Rows are points. Each copy is the shape, with its points in the same order, stretched, turned, moved and blurred by noise. Say if it was mirrored as well.

Shape:
42  -26  -13
40  16  -16
-12  26  59
-54  19  57
6  -24  -29
8  39  -33
Copy 1:
24  -58  -5
46  -23  -18
-10  25  50
-49  38  45
1  -37  -28
27  16  -33
Copy 1 is: only turned
Copy 2, 6 rows:
9  13  44
19  45  14
26  2  -61
-6  -16  -75
-29  8  30
-27  63  -9
Copy 2 is: mirrored

Shape (12 x 6):
8  42  23  37  39  28
-85  15  -43  -20  -24  -2
13  11  -25  88  6  -9
-44  18  -39  -37  -44  42
-1  27  -18  -25  43  -30
-45  43  58  -38  26  6
4  -19  33  -30  48  34
-21  9  -28  -28  -39  49
11  38  -11  15  -36  -23
-21  26  -26  -39  -43  12
12  32  -4  -24  12  49
11  -79  24  -15  -34  20
Copy 1:
-29  26  31  53  33  30
-74  16  -61  -4  -41  -43
14  -32  -1  89  -5  8
-73  -13  -1  -21  -14  -63
9  42  -28  -3  27  -11
-55  76  3  -27  -7  31
-32  4  15  -49  40  44
-59  -25  13  -18  3  -45
11  17  23  32  -36  -43
-43  9  12  -20  -21  -69
-43  11  35  -3  35  -17
-1  -67  31  -59  -40  21
Copy 1 is: mirrored
Copy 2, 12 rows:
7  45  34  30  27  18
-77  4  -44  2  -31  -4
3  21  -12  95  19  3
-31  -10  -32  -15  -42  25
-15  24  -16  -10  55  -18
-34  40  54  -38  -3  -18
-19  -15  53  -15  40  21
-18  -17  -19  -12  -34  32
22  13  -23  27  -18  -26
-7  -5  -30  -23  -32  -2
8  14  10  -15  11  38
-14  -93  35  21  -4  -6
Copy 2 is: only turned

Shape:
-13  0  6  -3  -8  8  -15  67
28  -4  6  33  38  -3  -17  -15
10  4  -4  -3  -5  9  -2  -3
20  -1  -2  0  -1  -43  -8  45
-12  15  -2  7  -17  -27  -17  3
-4  5  -35  17  12  -17  -12  -12
-12  10  -1  3  -14  1  16  -13
-10  -7  -15  50  -3  4  -7  -7
12  -2  5  -3  -5  -44  25  8
1  20  0  51  1  -7  -19  26
-9  8  -16  3  95  -15  3  7
-8  2  4  -2  45  7  -7  -17
4  24  -5  -3  -12  7  5  21
-11  15  -6  60  -18  8  1  16
Copy 1 (14 x 8):
-37  38  -22  3  7  -36  24  32
19  9  27  24  19  -3  -10  -27
13  8  -11  -5  -10  5  -2  2
-5  -5  -13  29  28  -52  -7  18
-3  10  -21  4  -14  -31  -21  -20
-11  -9  -23  12  9  0  -15  -42
-3  5  -6  -1  -28  15  -16  3
-18  1  4  27  -26  0  14  -37
5  -25  7  18  8  -25  -28  24
-14  27  -4  50  -9  -32  -1  -19
-37  16  12  17  87  22  -44  -17
-7  24  14  -13  23  20  -24  -16
-1  17  -28  11  -12  2  -7  20
-26  16  -3  51  -39  -13  9  -17
Copy 1 is: mirrored
Copy 2:
-18  5  6  62  -2  27  3  17
43  41  6  -2  19  -8  -10  14
-2  8  -2  1  -5  8  -4  -4
-2  31  13  58  -30  -23  -21  1
-33  23  -11  23  -5  -20  11  3
2  46  -27  5  20  -11  11  -14
-3  -3  -22  0  -7  -3  28  1
10  30  -38  10  30  1  16  25
7  4  -2  30  -34  -37  -1  -4
-3  54  -15  34  2  9  19  38
72  41  21  24  37  -14  40  -37
26  19  19  -5  26  -2  23  -18
-5  17  -9  18  -19  13  13  2
-3  38  -42  20  4  12  25  45
Copy 2 is: mirrored
